Each row is a point. Each copy is the shape, with its points in the same order, turned, moved and blurred by noise. Say if it was mirrored as well.

Shape:
+2.34,+1.70
+0.94,-1.20
+0.64,-1.52
+3.07,-0.41
-1.80,-1.24
-0.90,-0.98
+0.42,-0.14
-1.46,-1.05
Copy 1:
-0.96,+3.37
-1.56,-0.03
-1.46,-0.55
-2.82,+1.98
+0.47,-1.51
-0.07,-0.81
-0.46,+0.56
+0.25,-1.15
Copy 1 is: mirrored
Copy 2:
+2.76,-1.11
+0.92,+1.71
+0.75,+2.07
+3.39,+1.07
-1.57,+1.57
-0.70,+1.29
+0.80,+0.60
-1.27,+1.41
Copy 2 is: mirrored
Copy 3:
+3.35,+1.41
+1.39,-1.14
+1.06,-1.36
+3.89,-0.80
-1.20,-0.48
-0.64,-0.58
+1.14,+0.00
-0.99,-0.32
Copy 3 is: only turned

Shape:
-2.21,-0.04,-1.38
-1.82,-0.94,-0.12
+0.15,-1.42,-0.61
+1.99,+0.51,+0.93
-2.51,-1.36,-1.42
+1.37,+2.89,-0.21
-0.72,+0.93,-1.32
+3.39,+1.81,+0.22
-0.40,+1.59,+1.15
Copy 1, 9 rows:
-1.35,-1.08,-1.16
-0.74,-1.48,-0.49
+1.39,-0.82,-0.68
+1.48,+1.36,+1.88
-0.87,-2.03,-1.86
+0.02,+3.19,+0.80
-0.58,+0.40,-1.20
+2.49,+3.12,+1.08
-0.86,+0.65,+1.55
Copy 1 is: only turned
Copy 2 (9 x 3):
-1.23,-2.06,-1.79
-0.25,-2.34,-0.55
+1.42,-1.47,-1.27
+1.83,+1.32,+0.41
-0.46,-3.13,-2.14
-0.23,+2.64,-0.60
-0.66,-0.13,-1.71
+2.09,+3.28,-0.52
-0.54,+0.63,+0.75
Copy 2 is: only turned

Shape:
+4.36,-0.39,-0.64,+2.04
-1.09,+0.43,-0.43,+0.46
+0.88,-0.75,-0.81,-0.60
-1.57,-0.55,-0.31,-0.58
-1.09,+2.31,+1.79,-0.72
-0.71,+1.21,+3.35,-0.56
+0.64,+0.43,+1.73,+1.84
Copy 1:
+1.77,+0.94,-3.65,+0.01
-0.15,-0.29,+1.55,+0.72
+1.92,-0.57,+0.40,-0.35
+0.43,-1.37,+2.07,+0.13
-1.38,+1.41,+2.56,-1.23
-2.04,+0.49,+1.66,-2.67
-1.62,+0.26,-0.80,-0.42
Copy 1 is: mirrored
Copy 2, 7 rows:
+2.87,-3.12,-2.35,+0.75
-0.84,+0.19,-0.10,+0.49
+1.28,-0.02,+0.08,+0.29
-0.70,+0.94,+1.09,+0.33
-2.55,-0.53,-0.40,-2.33
-2.28,-2.13,+0.84,-2.52
-0.88,-3.20,-0.65,-0.02
Copy 2 is: mirrored
Copy 3 (7 x 4):
+3.73,-1.11,-0.16,+2.12
-1.42,-0.15,+0.85,-0.08
+0.33,+0.41,-0.72,-0.27
-1.93,+0.75,+0.26,-0.58
-0.88,+0.77,+3.38,-1.51
-0.53,+2.57,+3.40,-0.56
+0.21,+0.46,+2.26,+1.78
Copy 3 is: mirrored
Copy 4 (7 x 4):
+5.18,+0.72,-1.42,+1.00
-0.74,-0.03,-0.38,+1.36
+0.84,-0.42,-1.49,-0.15
-1.39,+0.00,-1.10,-0.19
-1.04,-1.05,+2.20,+0.68
-0.56,+0.23,+2.92,-0.74
+1.35,+1.74,+1.21,+0.44
Copy 4 is: mirrored

Shape, 9 rows:
+0.15,+2.10,+0.42,+0.15,+1.05,+0.86
-0.24,+1.17,+2.40,-0.86,-0.02,+0.91
-0.79,-2.36,+1.78,-0.54,+3.19,-0.86
+0.55,+2.65,-0.69,-2.06,+0.24,+0.38
+0.60,+1.01,-1.31,-1.59,-1.14,+0.46
-2.55,+2.52,+0.69,-1.77,+0.89,+1.83
-0.25,+2.21,-0.19,+0.20,-0.71,-2.37
+0.96,+0.12,+0.93,-2.16,-0.40,-1.10
-0.25,-4.11,+0.93,+1.10,+1.46,-1.52
Copy 1, 9 rows:
+0.71,-0.74,+0.11,-0.80,+1.87,-0.87
-0.31,+0.69,+2.18,-0.73,+0.86,-1.65
-3.47,-2.43,+2.30,+1.40,+1.85,-1.10
+0.16,+0.24,+0.14,-2.04,+1.09,+1.21
+0.29,-0.52,+0.03,-2.11,-0.78,+1.27
-0.73,+0.02,+0.08,-3.43,+1.25,-2.84
-0.30,+1.02,-1.60,+0.56,+0.52,+0.34
-1.26,+0.42,+1.35,-0.17,+0.12,+1.50
-2.77,-3.29,+1.93,+3.35,-0.41,-0.44
Copy 1 is: mirrored
Copy 2, 9 rows:
-0.15,+0.77,-0.50,-2.04,-0.88,-1.10
-2.20,-0.41,+1.07,-1.69,-1.03,-0.56
-1.72,-0.06,+0.63,+2.36,+1.50,-2.24
+0.00,-1.36,-1.95,-2.54,-1.65,-1.42
+0.40,-2.11,-1.97,-1.35,-1.25,+0.15
-2.82,+1.28,-2.16,-1.89,-1.83,-1.26
+1.41,-0.60,-0.08,-0.30,-3.50,-1.68
-0.71,-3.02,-0.02,-0.35,-1.48,-1.34
-0.10,-0.97,+1.32,+4.26,+1.18,-0.25
Copy 2 is: only turned
Copy 3 (9 x 6):
+1.38,-0.06,+0.39,-0.24,-1.86,+1.57
+1.06,+0.65,+2.04,-1.16,-1.12,+1.18
+1.44,-2.06,+2.10,-1.79,+0.68,-2.29
+0.19,+0.28,-0.76,-2.40,-3.09,+1.98
-0.61,+0.51,-1.70,-1.80,-0.94,+2.16
-0.58,-0.81,+1.74,-0.70,-4.08,+1.12
+0.47,+2.52,-1.57,-0.92,-1.76,-0.51
+0.41,+0.74,-0.07,-3.24,-0.18,+0.51
+1.43,-1.30,+0.57,-0.57,+2.77,-2.15
Copy 3 is: mirrored
Copy 4:
-0.94,+0.67,+0.04,+1.59,+1.69,-1.22
+0.38,+0.31,+1.95,+1.69,+0.30,-1.15
+1.71,-2.67,+0.16,+1.75,+1.34,+2.25
-0.44,+2.61,-0.38,-0.11,+1.25,-0.94
-1.24,+1.31,-0.10,-1.19,-0.18,-0.44
-0.96,+2.55,+2.17,+1.94,+1.74,+0.70
-0.76,+1.29,-1.99,+1.87,-1.39,-0.68
+1.41,+0.44,-0.06,-0.31,-0.75,-0.29
+0.51,-4.54,-0.69,+0.97,-0.54,+2.13
Copy 4 is: mirrored
